Rows are points. To make a cloud, some directions were put in groups of two or more. Within a group, all points are equally far from the middle, so they leave a hole (a ring in 2 directions, a hollow ball in 3). The other directions are filled evenly. Then the cloud was stretched, turned, moved and blurred a little. Count the holes, and give their numbers of directions, smallest first.

Cloud, 13 rows:
[[-12 -33]
 [-15  11]
 [ 21 -55]
 [ 47  17]
 [  9 -53]
 [-12 -33]
 [ -9 -37]
 [-18   0]
 [ 52   6]
 [ 54 -24]
 [-18  -8]
 [-18   3]
 [ 52 -30]]
Holes: 1 (2)

Cloud:
[[-22 -20  14  35]
 [ 24  36 -27 -59]
 [-44  45  28   2]
 [-32   4  47  36]
 [ 23   4  -1  24]
 [ 34 -44 -21 -11]
 [-37  49  23  -2]
 [-16  -3  14  30]
 [-22  -2 -42  37]
 [-28  17 -10  -5]
 [-41  51 -35 -12]
 [  6  20  -3   5]
 [-10  15   8  22]
 [-13   5 -37  68]
 [ 25 -11 -15   2]
 [ -5 -36 -29  51]
 [ 17  30 -12 -38]
 [ 25  30  25 -12]
 [-37   5  24 -50]
 [  7  -1 -39 -59]
 [-37  17  27 -35]
 [-36   5  45   0]
 [ 34  51  14 -17]
 [ 22  33   8 -48]
 [-35  75   6 -38]
 [-17  10 -38 -57]]
Holes: 0

Cloud (56 x 6):
[[-25  41 -22 -10  49  -7]
 [-18  11  20   7  -3 -64]
 [ 23 -45 -16 -11 -15 -40]
 [-19 -11  59  29  45  27]
 [-32   4  23 -15  29  67]
 [-71 -41  12  10   1  22]
 [-11 -58   9  -8 -23 -41]
 [ 23 -32  16 -50  19   1]
 [-15 -28  -6 -47 -38  33]
 [ 46   3  13  20   5 -22]
 [  1  10  38   2 -38  36]
 [ 31  29   5 -26   1 -18]
 [-21 -30 -18  36  33   4]
 [-36 -19  -6  23  27 -49]
 [ 11  38   2  -9   8  46]
 [-52   9  50 -11 -37  21]
 [-32 -50  12  10  45  -1]
 [-35  27  28   7  42 -42]
 [  7 -23  -7   6 -21 -59]
 [  5 -49  -3   3   5  48]
 [  4   8  23 -29  -9  57]
 [-35 -45  21  -6  52 -10]
 [ -8 -36   0  -6  10  62]
 [ 15 -56   1   6   9  31]
 [-14 -24  -1 -21  13  68]
 [ -9 -12  12  30 -23 -54]
 [ 24 -30 -29   7  41 -14]
 [ -7   5 -52   4  15  40]
 [-29  12  16  32 -46  -6]
 [-40 -26  59   4  50  -6]
 [ 21 -30 -31  -4  45 -15]
 [ 31 -38 -23 -14  -7 -37]
 [ 40 -35 -27   0  11 -23]
 [-51 -51  11  15  18 -24]
 [-51 -32 -10  34  13  -2]
 [-55  -7  66  16 -29  14]
 [-33 -27  76   5  -8 -27]
 [-21 -62  22   3 -36 -14]
 [-43  22  -8  10 -41  -6]
 [  0  13  -5 -16 -16 -56]
 [ 15  33   6  -7 -14  41]
 [-54 -13  35 -54  -3 -17]
 [-37  23  25 -34  50  36]
 [ 36  11  34 -10  37  -4]
 [  9 -61  14 -17 -19 -26]
 [-22 -22 -36  19  20  38]
 [  5  -2 -23  13  56 -26]
 [ 15  25  13  14  -4  50]
 [-43 -31  -8 -45  -5 -44]
 [-37  24  40  -2  21 -48]
 [ 12  23  25 -29  52  13]
 [-33  -5  33 -57 -23  -1]
 [-32  28  39  -7  58 -18]
 [-75 -14  -4 -44  18  11]
 [-43  19  38  27 -37   3]
 [-31   9  47  -8 -44  25]]
Holes: 3 (2, 2, 2)

Cloud:
[[ -2 -27  19  17  11 -46 -25 -10   2]
 [ 44 -31 -18 -26 -26 -15  11 -25 -31]
 [-28 -10 -61   5 -21  10   9  45  14]
 [  3 -60 -64 -29  32  -7  15   6  32]
 [-16 -40 -48 -15  10  33  -7  43  24]
 [  5  27 -43  17 -54   5  -5  42 -44]
 [-36  13 -37 -44  17 -54  -6  30  14]
 [ 24 -14 -20   7  -7  45 -48   5  29]
 [-31   9 -20 -29 -36 -16  24  42 -16]
 [-31   1  -1 -29 -17  -7  25 -34  58]
 [  0 -35 -51   6   0   1  51  45  -7]
 [  3  23  16  -5 -54  24 -43  45 -32]
 [ 30  -4  31 -32 -28 -19  20  51  16]
 [ 39  16 -42  35  15  46   4  51 -16]
 [ 40 -12 -48 -42   7  30  29  50 -12]
 [  0   3  44 -21  14  -3 -35  50 -33]
 [ 12  32 -49  11  13 -49  -1  12 -45]
 [-18  10  12   5 -57 -23 -20  60 -44]
 [ -8  42 -36  36  18 -29 -44  34 -68]
 [ 54  -6 -11 -32   7  78  -6   0 -50]
 [  8  15 -74  26  10  41  -3 -20 -13]
 [ 35  17 -72  -7  -9 -14  34   7 -21]
 [-61 -17  -2  -8 -35 -15  -5   5   9]
 [ 36   3 -52   9  -6 -54 -12  52  -6]
 [-53 -14 -50 -15 -25  32  15 -17   6]
 [ 25 -33 -28  -2  -6 -11 -44 -12 -50]
 [ 67 -18   2 -22  15  26  23   2 -34]
 [-24 -25 -34  51  51  34 -17  29  -2]
 [-34  58 -40   7   9 -10 -16  24   3]
 [-19  -5  -7   0  51  65 -12 -20  -7]
 [ 16  44 -22  21 -30 -27 -12 -15 -46]
 [ -7  13 -41  -3  49 -57  45  -7  -4]
 [-32  -9  16 -10  22 -11   1  61 -58]
 [  1 -40  -7  -8  29 -54 -16  39 -24]
 [ 24  19 -38   6  69  24  19  32   4]
 [-33 -34  -5 -18  32 -32 -24 -12 -21]
 [  5   0 -26  45   6 -27  10  44 -83]
 [-33 -52   4   7 -10   9  42  -4 -13]
 [-35 -30 -26  35  36  39 -17  67 -18]
 [-17   8 -50  -1  -1  19  40  39  47]
 [ -8 -53  32   7  -2  23  15  20   0]
 [ 37  22 -55  -1  28 -37 -14  31 -27]
 [-23  12  28 -33   0 -30 -29  59  -3]
 [ 17  28 -63  30  17   6 -18 -25 -54]
 [ 15 -35 -61 -24  33   0  66  30  -7]
 [ 46  11 -58  35  -6 -14 -25  50 -25]
 [-24  40  24  40  15 -13 -16  -8 -36]
 [-18 -22  -8  38  22 -17  55  33   4]
 [-64  17 -28 -16 -19 -29  24   5 -27]
 [-65  -3   1 -20  -2   8  35  13   4]
 [ 10 -28  -6 -39 -14 -45   0 -24 -28]
 [  5   8  10 -60 -28  42  -5  18 -41]
 [-25 -28 -65 -19   8  15  21   0  55]
 [ -5  36  -1  38 -22 -25  28  25 -31]
 [ 16  38 -68   2   6  34   4  11   8]
 [ 26  12 -27  26   5 -24  38 -18 -22]
 [-14 -20 -16 -37 -46  -2 -13 -23  -1]
 [ 11 -41  27   0  22  50 -11   0 -39]
 [-60  14  15   3  -5   5 -17 -33  -7]
 [-51   0 -20  28 -20 -61  20  37  -1]
 [-41  -5  27  -7  -4  40 -23   2  17]
 [ 51 -15 -36   5  21  -3  15 -40   7]
 [ 24   7 -13  35 -14 -35  10 -20  17]
 [ 10   2 -54  41  40 -28  10  29 -31]
 [ 28  -4 -53  42  17 -33  -6  59 -36]
 [-24  -4 -13  28  26  36 -20  30  71]
 [ 45  -8   7 -22  18 -31  22  39 -47]
 [ 39   4  16   2 -36  33 -22  59  18]
 [ 25   5 -45 -23  31 -37  -6  18 -64]
 [  3 -36 -44   8  28 -19  21 -43  23]
 [  8  55  17  -2  33 -24 -11  -2 -19]
 [ -4  26  -5 -57   6 -71  13  28 -11]
 [-46 -42   6  38  42  27 -16  32 -38]
 [  7  -5 -67 -26  61   2  13  41   1]
 [  5  29  35   5 -26 -15 -26 -11 -59]
 [-57   8 -17 -23  -1 -37 -17  42  17]
 [  8 -18 -20 -43 -42  45 -15  11 -16]
 [ 16  60 -19  18 -25 -17 -46  25  -6]
 [-53   3 -60 -11  -5   4  -3   9  14]
 [ 20 -27  -9  59  34  43  -2  11  -3]
 [  7  18  38 -47   6 -17  29 -34  20]
 [ 21  20  30 -33  13   0  10 -36 -61]
 [ 18 -32 -16 -11 -37  -6   7 -33  12]
 [  6 -41 -57 -14  56 -28  29  39   2]
 [  2 -45 -26  38 -22  38 -30  16  40]
 [-26  16   2  -2  53  35  29 -22 -45]
 [ 37  32  -7 -31  59  16  29  41 -17]
 [ 19 -35  14  -3  24 -54 -17  47 -20]
 [ 12  10 -58  19 -12   5  23 -47 -18]
 [  5  60  26 -16   4 -14 -20  44 -29]
 [-35  10 -19  -7  -8   9  65 -11 -18]
 [ 33  51 -21 -45  56 -25  -8   7 -15]
 [  1  25 -22  -2 -12 -67  39  38  -9]]
Holes: 2 (3, 4)

Cloud:
[[-48   7  10  24 -26  18   2  -2 -30]
 [-44 -12  25 -33  -2  14   0 -24  23]
 [ 11 -29  10  36  31 -41 -52  20 -26]
 [ 25  -2 -30 -47  43  22 -14   8 -27]
 [ -8 -33  -5   2 -37 -57  20 -10 -40]
 [ 14 -55  30  40  15  23 -16 -25  -2]
 [-36 -55 -28 -26  54  -8 -14 -30   7]
 [ 11  -5  41  31 -20 -36   9 -23  23]
 [-68 -53  12  14 -11 -15  51 -18  22]
 [-22  -6 -46 -19  52  15 -37 -20 -41]
 [ 26 -66 -51  25 -15  -1  37   8   4]
 [ 58 -20  24  12 -30  -6 -34 -37  23]
 [-22 -22  -3 -43  28  25  46 -46 -16]
 [  7 -65  30 -30  -7  -7 -14  10   0]
 [-55 -34  38 -27 -12   1  44 -11  15]
 [ 13 -55  24  27 -22 -28 -34  36 -23]
 [ -7 -51  21  45   1 -35   1 -41   3]
 [  8   8  36 -23 -21 -39   5  13 -25]
 [ 11 -20 -35  10   7 -11  44  39  28]
 [ 61 -28  40  44 -39 -16 -39   0   9]
 [  7 -45  16  -8  54  23  14 -11  27]
 [ 15 -44   7  46 -35 -63 -31   9   6]
 [ 21  -6 -28 -12 -28  17 -13  35 -32]
 [ 11  30 -37  11   8 -37  17  27 -35]
 [-22 -34 -22 -35  11 -42  45  -5 -25]
 [  4 -17   4  54  64  19  32  -8  -6]
 [-40 -21  -7 -23  15 -30  31 -40 -30]
 [-19 -10 -11  51  38 -17 -49 -10 -25]
 [-89 -26 -10  -5  22  15  65  -4  -1]
 [ 69 -11  18  27  40   8 -52 -15   0]
 [-43 -40  29 -16   1   5  54  12  36]
 [ 51 -48 -26  15   2 -32 -20 -53 -19]
 [-42  -2  30  -9  15  -7  57  50 -12]
 [ 24  40  -4  29   1  15  25   5 -16]
 [ 54 -22  13  47  25 -15 -41  28  -8]
 [-38 -49 -14  33   9 -18  26  46 -11]
 [-36 -17  19  11  27  17  48  42  17]
 [-47 -26 -54   5  49  20  -2  -3  13]
 [ 55 -63 -13  27   2 -19 -57  -5   4]
 [-23 -25 -53 -35  43   5  48 -36 -21]
 [-10 -56  29 -16  -9  18  44  32 -16]
 [ 34 -32   0  13 -31 -57  53  29 -14]
 [  7  -1  37 -14  16   7 -52  -7 -16]
 [-74  -3 -40   6  57   7  23  13 -13]
 [ 27 -39 -35  -4   5   4  44  35 -34]
 [-11 -14 -52  23  44 -24  65  -2  -4]
 [  1 -71   6 -29  22   4  -7  14  11]
 [ 15   0 -10 -33  36  55  10  -3 -27]
 [ 29  -8 -15  17  60  27  -2  27  15]
 [ 75  -7  -5   6   2 -38 -41  -3 -40]
 [ 48  20 -33  17  -9 -16 -11  24  -6]
 [-18  15  -1 -18  -9 -46  36  41 -25]
 [ 49 -29  19  47 -58 -44  28  40   4]
 [ 12 -16  20   2  18  36 -54  -1   3]
 [ -1 -24  17  36  22 -40   7 -51   7]
 [-58 -45  -3 -28   5   0  53 -36 -15]
 [ 25  12  25  37 -29 -33   8 -35   2]
 [-28   3  46   7   1 -34  15  41  -6]
 [-17 -24 -52  14   6  11  65  -1 -34]
 [  1 -67 -33  52   7  20   7 -15   1]
 [ 14  13  -2 -22  21   9 -10 -61 -27]
 [ -3 -35 -27 -14  16  38  59 -39 -20]
 [-70 -16 -33 -34  47 -21  42   4 -14]
 [-29 -62  -9  33 -19  -9  13  30 -40]
 [-41  -2   9   6  64  -2  57 -16  28]
 [-10   9 -13 -27  -6  51  41   7 -11]
 [-45  11   6  29   2  11  26   2 -51]
 [  7 -55  -1  12 -34   1   8  51 -43]
 [-35  -8  26  -1 -12 -22  37  33  40]
 [ -1 -32  30 -16  69  34 -14 -24 -27]
 [ 13 -21 -53  13  34   0  19  25  18]
 [ 27 -20   8   9  30  24  58 -11 -35]
 [-37 -61 -14 -23  12  35  43 -36 -25]
 [  7  37 -33  43  33   4  14 -23 -37]
 [-17 -13   9  33  51  15  -3 -14 -72]
 [ 58 -45  20   6 -20  12  25 -28 -13]
 [-34  11  34   6  47 -18 -15 -34   7]
 [-56 -74 -25  -8   9  -9  46  21  13]
 [ 42 -23 -15 -17   5  35  42  -1   4]
 [ 24 -22  28  33  67 -10 -27 -53  -6]
 [ 32  15 -51  19  24 -14 -31 -25 -39]
 [  6 -40   4  11  33  32  40  -5  28]
 [ -4  17  42  17  40 -37   3 -11  20]
 [ 45  -8 -21   2  51  36 -10 -60 -31]
 [ -4 -43  37  33  -1 -24  16 -36  16]
 [-49 -27  37  15  -6 -23   5 -30  -1]
 [-68 -24  14   1  -2  17  60   2  34]
 [-74 -48 -16   9  -7 -18  56  25 -15]
 [-44  26 -40  -2  19  -3  29 -11 -38]
 [ 46   1 -11  -8 -23 -45 -31  -2 -32]
 [-30 -22 -39 -30 -17 -23  69  24 -12]
 [-52 -13 -41  -8  31   4   9  38  -2]
 [  6 -11 -66  29  11  11   9 -16   1]
 [ 25 -53   1  31  56 -54 -11   1  -8]
 [-52 -18 -43  33  34   6  17  11   7]
 [ 22 -37  44   5 -19 -37 -30   1  24]
 [-24 -76   9  21  14 -19  -9 -34  -9]
 [-28 -11  44   1  47 -24  34   2  18]
 [ 30  14 -11  16 -29  23 -12 -38  13]
 [-36 -12  -1  26  41  50   9   0 -45]]
Holes: 3 (2, 2, 4)

Cloud, 95 rows:
[[-14   3  27 -23  17  59  30  -1   4]
 [-66   8   7 -23  10   5  33 -10  38]
 [-30  -1  47 -16  52 -41 -21 -14  21]
 [ 15 -18  32  -9 -60  38 -15 -20  12]
 [ -6  56  27  -4  48 -71 -19 -50   9]
 [ 41  68 -29  22  29  11  -7 -11  26]
 [-10  46  -1  11 -33  71  22  12  12]
 [ -9  -8  50  -8 -39  30  11 -48  15]
 [-39   6   5 -57  -9   8   5  24  18]
 [-33  36 -11   3 -10  79  36 -13  50]
 [-42  25  12 -23  51  33 -11 -31  32]
 [-50  28  14  19 -22  34 -12 -41 -21]
 [  0  25 -41 -12   2 -32 -12  26   9]
 [ -3  17  30 -40  34  27  32  23  56]
 [-31 -65  23 -36  39 -26 -35 -15  43]
 [-43  53 -18   0  59  33  16 -19  25]
 [ -7 -14 -19 -50  26 -22 -27 -12  24]
 [-18  79 -26   4  -3  10  26   8   3]
 [-23  17  -5 -52  -3 -26 -26  -1 -22]
 [-11 -44  12 -25 -21 -38  -4  -8  -7]
 [  2 -18  21  -9  22 -75 -49   7 -16]
 [-49 -38  53 -10  -8  10  13  14  23]
 [  9 -31  -8 -41 -26  -2  -9  24  45]
 [-33  54   3  10 -22  36 -37 -30 -11]
 [-18   9 -19  -1  13  10  -5 -47 -21]
 [ 16 -14 -21 -50  19   1 -30  17  32]
 [-38 -18 -30   0  32  -3  -7  -9   8]
 [ -6  36 -12  18  50 -77 -29 -18   9]
 [ -6  58 -20 -11  22  52   1  24   5]
 [-12   6  25 -11 -76  93  17  -7   1]
 [-37 -20  23  32  17  23 -10 -26  29]
 [ -1  39   1   6 -24  53  39 -16 -24]
 [-24  13 -29   3  28 -43  20 -35  17]
 [-33  20   3  -9 -64  40  11  32  18]
 [ 33 -14  -1 -39  43  -8  13  21  41]
 [-26  43  26   0  46 -63 -23 -16  17]
 [ 12  -5  13 -23 -54   5   5   3  43]
 [  3  16  25 -14 -14  63 -16  19  18]
 [ 10  65  13  18 -11  57  27 -17  15]
 [-52  44  11   5 -27  -6  16 -32  18]
 [ 23 -37  -5 -16 -20  50 -13   4  24]
 [-50  -6  10   5  29  24  28   1   3]
 [ -2 -10  50  -8 -36  15  -5 -38   7]
 [ 25  -1 -22  13  22  20  -2  14   3]
 [-43  24  28  25  45 -12  16 -20  22]
 [-35   4 -12 -46 -45 -15  17 -28   1]
 [-45  46 -10  14  10   7  17 -34 -16]
 [-29 -11  45 -31 -52  -1  10   7 -31]
 [ 20  18  -2 -19   2  18 -44   1  30]
 [ -7 -10  -1   4   1  74 -19  18  56]
 [-49 -16  10 -18   3  -6  50 -14   7]
 [-35  16  27 -25  21  17  -7 -31 -20]
 [-34  30 -20 -37  12  39  27 -49  16]
 [  3  52 -47  20  40 -26 -26 -32   3]
 [ 14 -33   6 -40 -63   9  27  -2   0]
 [-13  26  39 -33  72  -4  27  -2  -1]
 [-23  25   3   3  13 -17 -21  12  43]
 [-13   9   1  12 -61  43  19  17 -33]
 [-41 -36  58 -17   6  -7 -16  34   5]
 [-40  18  -7  24 -15  27  -6 -40  48]
 [ 10  28 -13 -28  82 -41 -38 -21  33]
 [ -6  33   4  -4  -1 -10  14   6  57]
 [-15   5  -3  -6  -7 -15 -17   9  52]
 [ -2 -39 -15 -70  11  54  28  32  43]
 [  7  45 -22 -27 -13 -19  15  47  -7]
 [-26  21 -27  -3 -21 -34 -29   4 -28]
 [ 11  69   3 -22  22  45  25  10   5]
 [-29 -20 -24 -28  64 -44  14  -9  51]
 [ 19 -12  -5   5  20 -10  -5  49  40]
 [  1  -1 -43 -21 -13  57 -10  22  11]
 [-16  -6 -13  -5  31  11 -17 -21 -23]
 [ -1 -20  -3 -26  85 -29 -38 -16   3]
 [-23 -10   8   6  67 -55   0 -22  43]
 [-28  33  -6  38  -1 -15 -11 -57  24]
 [ -8 -33  43 -38   7  35  14  27  56]
 [ 15   1  11  23 -39  -3 -12  27  16]
 [ -3  -8  -5 -35  61 -38 -59  -9  23]
 [ -3  38  21 -39  22  22  16  13  43]
 [-36  23  42 -27  14   2  26 -50   0]
 [ -2  -5   8  15 -84  86  -7 -15  30]
 [-15  30  53  -8  30 -43 -11 -23  -5]
 [  6 -18   8 -50   8  28  30  16   2]
 [  7  18 -33  -7 -21  29 -17 -46  31]
 [-28   0 -25   0  56  15  19 -35   6]
 [  1  -8 -15 -11  28  48  46 -14  12]
 [-25   8   4   7  44  29  37  20   3]
 [-11  18  19  22 -49  71   9  11   9]
 [ -1  -1  19 -30 -31  44 -15  -2  45]
 [  8 -28  27 -22  82 -36 -48   2  12]
 [-11  -8   2 -26  95 -74 -22  -9  33]
 [ 18 -15 -24  -5   5  -4 -15  68  13]
 [ 34  70 -41  -8  10  25  18   0 -10]
 [ 21   3  -1 -32  11 -26 -27  29  38]
 [-61 -36  -7 -13  23  11  16   3  12]
 [-13 -39  39 -16  11 -22   5 -26  36]]
Holes: 3 (2, 2, 2)

Cloud, 90 rows:
[[-22   9 -21 -29  37 -58  44 -25   1]
 [ -8  10  19   7 -47 -10 -64  36 -43]
 [  5 -12  30 -56 -21 -56  -9 -51  -5]
 [-54  33   3 -18   0 -27   1  30 -31]
 [ 21  47 -33  14 -18  31  -8   4 -38]
 [-47 -14 -49 -18  20 -18 -61 -27 -17]
 [ 47  13  17  -2 -13  21  36 -33 -17]
 [ 36  55  14 -34 -64 -21  26  13 -33]
 [-46  11 -15   7  43  28 -29 -19 -31]
 [  8 -27  -7 -62  -9 -10  36 -84  21]
 [ 20 -23  24  45 -48  -9  -6 -10 -28]
 [ -7  28 -10 -45  15  -4  13  -8  -6]
 [-15 -14  18 -23  -4   5  17  71 -40]
 [-29  28  47 -34 -28   2  12 -15 -35]
 [  6 -59  -9  22  15   1  32 -15 -14]
 [ 21 -25  38  41 -50 -33  -7  36  -7]
 [ 46 -28 -19  36 -10 -15  13   0  -5]
 [-54  42   7 -12 -20  -4   8  -9 -38]
 [ 30 -14  64 -23 -52   7  49 -38 -29]
 [ 27 -54 -17  26   2   4  12 -11   3]
 [ 16   3 -37 -18 -61 -26 -17  -5  -7]
 [ 41  55  21 -11 -59  -9  17  41 -16]
 [-47  13 -12  41  50   0 -11  18 -13]
 [-24 -58  20 -17  21 -29  23 -34 -11]
 [  0  -7  57 -28  -5 -62  36   1 -32]
 [  2 -18  13  33 -41 -44 -17  26 -44]
 [ -5  -9  62 -54 -26  -3  38  24 -39]
 [-13 -32  48 -49  35 -56  45 -44  -1]
 [-25 -25 -25  24  37 -43 -33 -14   1]
 [-20   1  36  27   4  37  11 -17   7]
 [ 21   7  90 -21 -48 -15  36  -4 -47]
 [ 34 -32  13 -46 -40 -62  40  29  10]
 [ 34   7  25 -16  29 -13  36  17   1]
 [ 27 -26  12   6  19 -43  -7 -33   2]
 [-37   0 -13 -34 -20 -40 -45 -37 -12]
 [-14  18  32  20  -1 -32 -23  51  -9]
 [ 30 -10 -25  -2  14   8  -6 -61 -36]
 [ 12  28  -4 -28 -45  -3  32  51 -31]
 [ 39 -40  37  11 -28 -41  52  39 -14]
 [-10  12  17  20 -19   1 -62 -12 -21]
 [ 36  20  21  23  10  15  48 -12  18]
 [ -9 -20  -5 -44   5 -58 -32  12   7]
 [-41  -6 -19 -33  11 -86  15  -5 -21]
 [ 23 -66  70   3  16 -35  28  -8 -15]
 [ 50   1   8  -9 -19  27 -61   4 -16]
 [-18 -17  58  11   8  -2   3   0  28]
 [ 18  34  15  -4  12  -6  38 -30   9]
 [ -2 -11  13 -37 -22 -41 -25 -39 -42]
 [-32  -2  27 -36 -33 -27 -36 -49   1]
 [ 49 -31  51  15 -32 -34  62  16  -1]
 [-42  21  42   0 -11 -28  19  25  17]
 [ 50  23  -5  15 -42   7  22  21 -50]
 [-64   4 -40 -34  -3 -65 -23 -42   1]
 [ 11 -14  26  54  48 -22  19 -54 -16]
 [ 32  25  38  10 -21  -2  28  11  51]
 [-15  10  67   1  -3 -11  -3  -3  15]
 [-21   6 -19 -70  -7  -5 -25 -50  35]
 [ -5   2  13 -56 -25   8  41  35 -10]
 [ 39   3  35  -9 -37 -21 -57 -17 -12]
 [  3 -19  19  30   7  -5 -24 -82 -26]
 [ 56 -17  32   4 -26   9  44 -47  -5]
 [-27 -28 -35  22   5   8   8 -16 -62]
 [ 29 -12  22   1 -49  -1   1 -16  37]
 [-37  -3 -41   6  53 -47  13   5 -43]
 [ 21  25  65  16 -23 -59  28  27 -44]
 [ 17 -10  24 -38  -1  -6  19   8  56]
 [ 33  14  -9 -14 -42 -55 -19   0 -42]
 [ 10 -40  55 -14 -32 -23   3 -30 -26]
 [-39 -18   0 -41 -16 -39 -42  -9 -16]
 [ 20 -10  -4   5  30 -40   7   2 -42]
 [ -7  15  -1   9 -22 -56 -33 -25   5]
 [  6 -24 -50   7   7 -34   8  -9  19]
 [-52  -9  21 -46  47 -14  38 -32 -14]
 [ 12  32 -11  21  -6  -1 -11   2  34]
 [ 21  22   4 -13 -17 -18  51  45  -6]
 [ 54 -38   9  41 -25 -30  30  60 -32]
 [ 35 -22   2  -4  12  33 -11  24  16]
 [ 69  12  39  39  25  17  10  18 -12]
 [ 43 -56  37  33 -24   8  -4  -2 -43]
 [-19  20  23 -33   7 -22 -18 -24  31]
 [ 55  -7  61 -49   0 -38  44 -12  -9]
 [ 56 -16  -3  30 -50  13 -11 -28 -19]
 [-11  -4  -8  48   4 -32  -2   2 -61]
 [ 21  -9   6 -46 -10  30  19  38 -20]
 [ 17 -28  88  -1 -35 -21   2  19  25]
 [  4 -59  47 -15 -15 -47  31  10   3]
 [ -6  12  39 -65   0 -10 -11  18 -47]
 [ -5 -34   0   1  34 -47 -20 -23  10]
 [-21  41  44   8 -24 -23  13  26 -29]
 [ 14  19 -33  26 -21 -22 -37 -58 -24]]
Holes: 2 (2, 2)
